Every row gives one point. Two turns around zero, p and q, are shown by what they do to some points. Write where each new point lands after one turn and then the other. Backwards means that the second turn is done in reverse. Each puzzle has new turns, and all numbers are rounded.
In the rows, 128 means zero.

Turn p:
[ 91 175 168] -> [149 163  69]
[146 131 116] -> [140 116 142]
[144 101 127] -> [115 130 156]
[130 105 101] -> [108 103 144]
Turn q:
[145  70 130] -> [ 95  81 147]
[129 158 146] -> [150 153 139]
[137 158 122] -> [157 138 120]
[ 90 149 147] -> [117 174 128]
[138 106  95] -> [121  95 106]
Where do these land?
p, then q: [128 143 124] -> [132 113 126]
p, then q: [ 96 117 191] -> [164 173  86]
p, then q backwards: [136 139  87] -> [164 109 113]
q, then p: [157 139 118] -> [130 129 161]
p, then q: [113  77 126] -> [ 96 170 125]
q, then p: [139 152 122] -> [146 121 147]

Turn p:
[128 125 108  91] -> [128  87 124 117]
[151 143 144 157] -> [132 155 129 162]
[133  98 163 154] -> [156 166 152 123]
[114 179 143 126] -> [119 139  76 140]
[115  96  82 112] -> [104  93 158  99]
Turn q:
[111 107  79 107] -> [142  95 115  82]
[113 136 122 106] -> [143 106 138 127]
[157 167 104 156] -> [131 174 159 103]
[149 127 173 125] -> [131 147 116 172]
[110 104 163 146] -> [ 93 118 111 157]
Where do these land?
q, then p backwards: [142 147 105 155] -> [103 104 132 153]
q, then p: [140 100 118 137] -> [107 103 124 122]
p, then q: [133 115 173  75] -> [169 165  88 109]
p, then q: [128 112 108 108] -> [129 114 101 140]
q, then p: [ 97 166 136 166] -> [151 168  99  97]

Turn p:
[125 113 153 130 159 136  96 129] -> [141 130 148 156 132 127 135  89]
[153 167 129 148 103 101 135 147] -> [149 138 117  74 129 129 101 133]
[118 173  81 170 108  80 159 146] -> [151 130 143  72 107 152  92 190]
[123 149 120  93 158 142 148 121] -> [124 152 121 160 122  96 117 149]
[139  75 133 122 131 135 142 164] -> [100 145 154 116 147 124 175 118]
[133 114 151 132 145 169 120  91] -> [128 103 118 172 162 119 131 110]
[161  81 128 127 129 115 105 128] -> [101 105 154 112 130 116 144  91]
[ 92 149 159 107 153 102 149  98] -> [177 125 114 157  99  99 143 147]
[109 131  98 123  66 172  98 129] -> [ 81 126  84 132 125 188 115 124]
Turn q:
[110 117 149 157 166 108  89 114] -> [115 149 122 108 141 104  84  90]
[112 117 164 165 124  90 145  94] -> [117 164 179 112 142 145 109  99]
[157 121 129 113 101 157 154 178] -> [126  87 137 159 110 138 132 181]
[ 90 156 131 151 112 142 137 109] -> [135 160 128 162 124 151 135  98]
[118 120 105 145 115 156  87  94] -> [142 148 106 154 173 102 136 112]
[141 154  79 154 145 116 119 129] -> [174 154 115 120 106  97 130 132]
[142 123  97  88 163 103 130 134] -> [128 119 101  75 111 115 146 145]
[ 83  77 102  95 142 144 123 172] -> [ 62 138  80 133 119 113 135 169]
[153 134 153  94  95 128 136 176] -> [110  68 150 145 102 131 140 147]
[146 156 137 157 135 150 137 105] -> [172 132 132 140 137 149 109 115]
[155 131 162  89 110 114 151 102] -> [126  90 159 103 144 162 152 120]
Where do these land?
q, then p backwards: [ 81 158 105 173 111  82 160 129] -> [ 97 129 127  88 164 104 105 192]
q, then p: [165 139 155 103 152 148 118 117] -> [ 84 114 151 149 132 114 142 106]
p, then q: [ 97 126 127 178 113  63 113 138] -> [120  61 139 147 166 151 140 160]
p, then q: [148  94 104 107 139  94 133  72] -> [ 67 150 174 117 139 111 134 140]
q, then p backwards: [ 99 145 134 107 107 163 117 125] -> [107 108 146 113 117 163 110 110]
p, then q: [127 147 144 102 135 141 120 167] -> [167 131 124 132 110 135 144  97]
p, then q: [150  72 120 137 111  92 167 114] -> [ 67 123 142  98 115 159 138 159]
p, then q backwards: [132 142 162 123 149 179 111 127] -> [105 135 131 156 117 166  98  98]
p, then q backwards: [161 130 109 131 108 155 123 147] -> [107  93 150 124 150 125 122 112]
q, then p: [119 126 121 120 157 163 117 143] -> [ 99 126 151 127 116 152 108 135]

Turn p:
[103 160 135 124 143 138 122 146  96 146 137] -> [106 112 136 165 147 118 135 108 136 144 107]
[ 94 116 109 139 106 161 138 114 142 139 123] -> [144 125  99 125 117 131 150  98 138  95 115]
[138 143 129 124 124 112 130 144 142 121  99] -> [125 145 125 119 152 131 132 143 101 131 126]
[144 138 135 104 116 127 155 163 128 125 126] -> [133 142 129 134 150 163 127 119 112 154 137]
[147 151 141  97 106 159 120 108 136 105 148] -> [121 124 101 131  99 159  90 129 117 143 104]
[144 124 142 139 134 113 151 144 116 154 136] -> [146 116 147 130 158 132 125 128 143 142 146]
[152 138  95 127 160 122 124 115 141 137 141] -> [112 102 130  89 121 108 125 122 120 147 137]
[102 144 110 141 112 119 117 109 131 110 143] -> [133 133  98 138 104  99 139 132 128 135 116]
[112 106 147 119 160 112 121 104 135 141 138] -> [110  99 140 129 115 129 143 156 151 114 143]
[130 100 148 147 130 162 132 151 144  92  96] -> [131 179 150 107 128 156 132 127 138 101 103]
[135 116 136 153 148 118 121 133 131 120 125] -> [126 140 149 113 132 114 129 143 145 126 128]
[156 108 132 143 103 110  92 129 106 154 139] -> [137 130 132 143 136 100  81 128 138 114 163]
[116 140 116 102 107 111 124 124 119 109 140] -> [126 134 108 153 106 126 132 131 106 146 137]
[120 110 119 134 143 126 146 108 125 139 102] -> [142 110 146 116 127 125 152 129 119 103 129]
Turn q:
[114 118 144 125 145 141 136 144 123 114 142] -> [134 124 136 136 126 116 102 121 116 105 124]
[132 131 104 118 127 122 138 101 117 113 144] -> [131 110 133 111 144 114 152 138 125 126 108]
[120 113 132 115 133 105 178 116 124 112  96] -> [151 153 107 132 158  97 141 141  95 129 138]
[115 114 130 112 139 135 124 134 182 123 135] -> [142 128 120 142 105  92 111 137 162 126 134]
[136 120 135 129 137 139 112 122 130 106 118] -> [148 130 138 146 134 133 130 118 140 122 118]
[129 127 138 152 103 118 130 130 123 115 137] -> [134 141 112 110 122 149 129 128 124 112 116]
[152 145 123 116 142 125 139 148 135 133 120] -> [119 122 126 133 156 130 114 139 140 134 150]
[110 156 102 148 126 130 115 115 115 131 126] -> [102 108 117 130 123 139 160 112 126 123 122]
[159 126 112 179 144 136 122 137 130 225 119] -> [ 49 146 123 155 113 166 108 151 126 190 121]
[120 119 134 116 123 110 106 137 120 122 133] -> [149 116 127 115 119 133 120 110 125 137 131]
[119 113 140 111  89 146 117 142 115 111 129] -> [144 150 151  98 119 128 125  99 133 111 132]
[129 155 143 116 129 131 118 109 123 132 136] -> [132 109 146 129 119 141 144 142 126 121 142]
Where do these land?
q, then p: [116  92 134 137 119 127 117 135 127 140 147] -> [127 127 113 147 136 121 107 132 101 106 127]
p, then q: [ 99 114 105 146  99 151 113 102 140 126 149] -> [137 135 103  98 143 119 167 132 161 133 113]
q, then p: [129 113 142 124 104 157 100 110 123 148 116] -> [150 115 104 143 149 151 112 141 134 125 103]
q, then p backwards: [120 138 125 114 143 110 111 135 123 105 104] -> [122 128 115 128 109 125 152 132 117 159 137]
p, then q: [138 107 122 158 121 155 129 131 130 114 118] -> [152 123 138 130 139 137 151 141 149 121 149]
q, then p: [126 147 120 121 149 125 111 157 141 123 134] -> [119 134 119 111 103 117 128 132 150 111 145]
q, then p: [142 103  88 108  98 150 142 107 129 120 115] -> [122  99 125 124 158 147 156 165 107 144 125]
p, then q: [139 151 135 137 151  96 135 137 144 149  96] -> [133 108 129 147 148 111  88 122  98 137 140]
p, then q: [141 145 108 122 159 118 147 123  85 118 152] -> [130 157 136 120  97 146 120 150  96 160 131]
q, then p backwards: [108 130 143 117 129 141 152 135 144 133 106] -> [121 109 115 131 111 102 104 137 119 124 124]
q, then p: [145 139 147 131 102 118 133 135  88 132 144] -> [105 122 145 150 112 159 114 108 123 130 111]
q, then p: [124 157 145 105 143 105 152 131 144 134 136] -> [119 149 137 132 119 123 124 111 149 154 163]
q, then p backwards: [137 127 150 144 147 113 121 127 147 122 147] -> [132 133 156 123 108 131 129  99 128 126 136]
